Each row is a point. The ring and each string are closed loops that go straight from each point to the next, and from the last back to the first. Before rounding, they use only three directions, however many columns there are. How many times does the string pass through the ring? Passing back the other way cancels.

Ring (9 x 3):
[[  0  44 -41]
 [-26  37 -58]
 [-40   9 -42]
 [-26 -14 -19]
 [  6 -33  12]
 [ 34 -32  45]
 [ 41 -15  59]
 [ 36  12  45]
 [ 21  36   0]]
String:
[[ 22   0   1]
 [ 40   0  -1]
 [ 17   6  16]
 [ 15  15  38]
 [ 23  33  57]
 [ 29  49  44]
 [  7  41  35]
 [  4  26  17]
 [ 19  15 -11]
 [ 18  16  -7]
 [  7  18  14]
 [  5  27  45]
 [ 10  22  54]
 [ 33  20  94]
 [ 54   3  77]
 [ 58  -8  36]
 [ 34  -5   3]
 [ 18  -9  43]
 [ 16 -22  73]
 [ 46 -53  95]
 [ 59 -53  55]
 [ 42 -24   6]
 [ 43 -24   8]
 [ 58 -49  55]
 [ 49 -46  83]
 [ 32 -31  92]
 [ 21  -7  37]]
Times through: 1
String, 31 rows:
[[ -2  34   4]
 [ -4  68 -33]
 [  4  66 -77]
 [ 13  34 -67]
 [  4  18 -30]
 [  7  14 -34]
 [ -5  27 -79]
 [-58  40 -91]
 [-66  27 -58]
 [-40  13 -72]
 [ -7   2 -49]
 [  0   2 -16]
 [  4  -9 -44]
 [-19 -30 -35]
 [-19 -45 -12]
 [ 11 -31 -14]
 [ 18 -11 -12]
 [  2 -17  25]
 [ 11 -34  51]
 [ 37 -49  63]
 [ 64 -52  60]
 [ 47 -23  27]
 [ 21  -4  18]
 [ 32  -2  -3]
 [ 58  -7  34]
 [ 58   2  94]
 [ 29  16  92]
 [ 10  19  53]
 [ 12   8  -1]
 [ 30  18 -14]
 [ 10  18  -2]]
Times through: 1

Ring:
[[-12  -8   1  -9  33 -12 -16  34  -6]
 [-19  14  -8   2   1 -10 -13 -16  -4]
 [-11  23 -20  14 -27   4   5 -55   5]
 [ -2  15 -15  27 -38  19  13 -60   9]
 [ -4 -11  21  34  -9  20  -9  -2  -1]
 [ -4 -21  15   6  29   3 -14  43  -5]]
String:
[[-15   5  29  52 -34  21 -19 -36  -4]
 [ -9   4   4  22 -12  10  -6 -20   0]
 [ 10   6 -37   0 -14  14  31 -36  16]
 [ 10  17 -44   6 -32  17  37 -64  19]
 [  7   5 -34  -4  -7   9  25 -27  13]
 [ -5  10 -13  14 -16   8   6 -33   5]
 [  6  12 -38   0 -17  10  28 -44  14]
 [  0  27 -34  19 -47  17  25 -83  15]
 [-13  30  -5  47 -64  22   3 -95   6]
 [-14  13  11  38 -33  15 -11 -45  -1]
 [-14   7  16  35 -22  13 -14 -29  -3]
 [-12   5  28  56 -40  26 -14 -43  -2]
 [-14  -6  55  75 -41  35 -27 -29  -7]
 [-18 -10  52  56 -15  20 -35   0 -12]
 [ -5  -8   9  18   2  10  -7   5  -1]
 [ 10 -12 -21  -7  15   9  19  12  10]
 [  4 -31  11   1  38   7  -5  57  -1]
 [ -8 -30  33  11  40   2 -27  65 -11]
 [-21 -18  45  27  22   1 -42  43 -16]
 [ -6  -3   0  10   5   4  -5   2   0]
 [  7 -20 -10  -9  30   4   8  35   4]
 [ 11 -15 -22 -11  22   7  19  20   9]
 [ -3  -7   1  10   6   7  -2   5   1]
 [  9  -8 -22  -4   9  10  19   2  10]
 [  4 -15  13  28  -5  23   2   2   3]
 [-14  -5  50  69 -37  31 -26 -26  -7]]
Times through: 3
